Each row is a point. The last column is the point's height on a tilted bowl or saddle (a function of degree 2), plus a little noise. Count its main directions that bend up, bend down and stay straight.
In the rows, 128 means zero.

Points:
[[ 89 138 110 103]
 [116 142  95 121]
 [176 155 114 135]
 [141 122 123 130]
 [ 53 137  83  47]
 [132  96  54  77]
 [110 137  66 104]
 [160 118 139 129]
 [117 107 133 120]
 [125 128 126 127]
 [129 144  78 124]
 [110 141 147 118]
 [ 95 146 175  98]
 [102 145 104 114]
 [ 77 120 117  89]
 [149 100 154 125]
 [ 93 114 102  97]]
Directions: 0 up, 2 down, 1 straight

Points:
[[150 184  84 122 121]
 [ 88 112 130 108 102]
 [ 94  81 168 100  50]
 [116 123 108 141 132]
 [157  68 119 105  92]
 [108 117 119 128 125]
 [136 161 100 141 140]
 [118 138 124  76 106]
 [ 66 143 103 174  83]
 [148 151  55 118 112]
 [138 155 168 122 108]
 [159 138 193 104  64]
 [107 111 125 115 117]
 [ 86  92  87 124  93]
 [ 86 102  82 138  98]
 [131 105  73 133 120]
 [134  99 136 117 115]
 [161 103  86 138 127]
 [138  92 126 151 116]
 [ 94 114 103 103 108]
 [118 139 128  88 114]
 [125 146 156 101 109]
 [203 114 145 106  89]
 [119 125 145 169 111]
 [119  90 106 136 115]]
Directions: 0 up, 4 down, 0 straight

Points, 43 rows:
[[141  84 112 143 127 107 144]
 [103 149  88 142  76 120 156]
 [163  85 167 125 107 115 178]
 [174  48 107  99 116 132 153]
 [160  95 153 164 113 107 156]
 [128 138 109 114 164 118 162]
 [159 158 144  52 132 124 186]
 [142 112 141 106 145 103 170]
 [ 95  46 161 143 115 144 138]
 [115  90 116 122 133 153 138]
 [129 145  87 132 101  90 136]
 [186 180 159 109 138 140 145]
 [100 142 176 119 155  71 203]
 [113 138 114 132 145 156 143]
 [136 142 129 126  65 140 144]
 [128 166 128  89 135 103 164]
 [116  95 120 189 149 153 102]
 [159 151 180 151  96 118 114]
 [132 113 159 114 117 120 157]
 [143  86 153 134 104 101 171]
 [108 150 134  97 102  60 182]
 [ 78 127 108 145  95 188 141]
 [170 113 111 160 121  85 139]
 [132 112 117 149 104 151 132]
 [134 115 130 155  84 207 140]
 [ 80 130 112 149 120 107 156]
 [144 105 141 130 175 166 170]
 [143 135 179 131 148 177 141]
 [165 129 147 118 110 149 149]
 [ 99 153 106 146 100 106 151]
 [ 94 136 146 167  82 148 122]
 [112 150 120 123 127  92 156]
 [133 124  63 127 127 133 123]
 [155 157 116  46 100 132 154]
 [125 117 186 125 145 150 147]
 [113 104 109 115 126 102 149]
 [155 127 167 123 133 115 157]
 [169 120 120 126  88 108 139]
 [175 193 150  97  80 132 117]
 [163 194 146  90 160 133 180]
 [112 117 126 157 102 159 124]
 [167 121 112 151 150 163 137]
 [100 137 131 190  87 121 134]]
Directions: 3 up, 2 down, 1 straight

Points:
[[ 96  99 119 140  87 112  98 125 110]
 [116 130 122 147 119 155  94 147 114]
 [ 99 126 107  89 100 183 174 108 102]
 [138 133 153  98 106 158 154 188  98]
 [129 173  77 119 142 109 166 116  93]
 [188  88 157 157  77 138 111  98 132]
 [103  89 101 186  78 136 135 142  74]
 [141 160 153 140 145 155  88 171 106]
 [171  95 148 104 133 117  90 134 143]
 [103 101  76 124  64 125 140 134  96]
 [110 154 147 143 117  62 144 164  89]
 [140 109 137 139 121 112 104 123 138]
 [147 154 117 173 167 142 150 119  97]
 [125 114 122 110 108 144 120 190 107]
 [170 205  80 140 170 128 159 169  53]
 [ 85 119 101  90 165 102 158 129 117]
 [141  96  98 171 166 116 162 135 106]
 [155 116 210 142  94 139  95 152 108]
 [132 108 100 119 162 139 109 157 117]
 [ 94 170 114 202 103 116 143 131  64]
 [175 153  91 136 140 146 180 127  89]
 [188 111 126 107 123 162 100 143 130]
 [122 168 146 103  86 155 139  53  96]
 [ 90 153  91 128 124 141 116  66  91]
 [110 179 131 140 139 112 182 136  96]
 [ 96 107 146 110 103 128 130 110 124]
 [126 170 119 105  84 134 151 115 121]
 [130 125 125 134 141  89  83 126 125]
 [ 85  82 137 143 109 131 142 116 109]
 [184 137 188 206 168 117 169 113  74]
 [104 156 123 141 123 114 111 171 103]
 [127 111  88 155  80 129 107 132 108]
 [133 167 101  91 124 181 107 114  98]
 [160 148 110 127 134  98 107 130 125]
 [116 153 136 122 148 105 129 168 110]
 [ 76 117 125 115 104  88 129 140 107]
 [148 168 167 180 148 132 164 144  82]
 [131 110 130 142  91 126 112 113 130]
 [175 112 195  99 133 152 124  94 117]
 [126 109 102 161 190 174 126 124  99]
 [ 91 109 132  85  97 126 171 141 114]
 [173  95 134 123 173 174 173 149  98]
 [130 169 131 105 165 148  99 169  97]
 [134 100 113 121 164 117 108  78 131]
 [103 170 188 159 122 131 156 110  81]
 [ 86  96 133 146 116 101 107 162  97]
 [117 118 111 134 118 133 136 105 125]
 [133 189 148 115 141 125 173 132  96]
 [154  79 134 175  86 154  84 117 116]
 [113  79 164 166 133 118 130 156 106]
 [172 118 156 127 138 157 132 137 128]
 [134  91 113 106 140 129 133 158 121]
 [103 123 153 101 109 107 161 144 117]
 [127 140 151 165 207 179 119 140  88]
 [130 132  89 133 125 139 172 168  98]
 [119  77 111  22 136 100 192 174  53]
 [174 113 117  94 140 126 102  84 130]
 [143  99 177 136 123 144 108  88 128]
 [120 115 158 118 119  99 113  75 128]
 [160  74  78 109 126 130 152 127 105]
 [107 125 173 105  58 124 182  92 100]
 [132 121 179 111 102 197 161 124  85]
 [115 137  99 147 135 129 121 139 112]
 [ 88 141 118 119 112 121 109 128 116]
 [175 121 135 127 165  96 126 130 135]
 [147 113 175 129 150 117 137 150 126]
 [134 129 109 104 146 153 163 129 116]
 [144 177 121 129 168 102 150 132 101]
 [149 129 156 125 123 144 168 150 113]
 [126 138 123 131 171 123 141 172 109]
 [119 128 127 107 111 108 155  98 129]
 [150 139 163 131 157 144 172 142 107]
 [ 98 153 125 140  96  86  96 143 100]
 [ 86 134 145 118 101 178 103  88  92]
 [ 69  66 175 149 157 127 141 102 104]
 [100 162 166 143 138 160 217 160  63]]
Directions: 0 up, 6 down, 2 straight
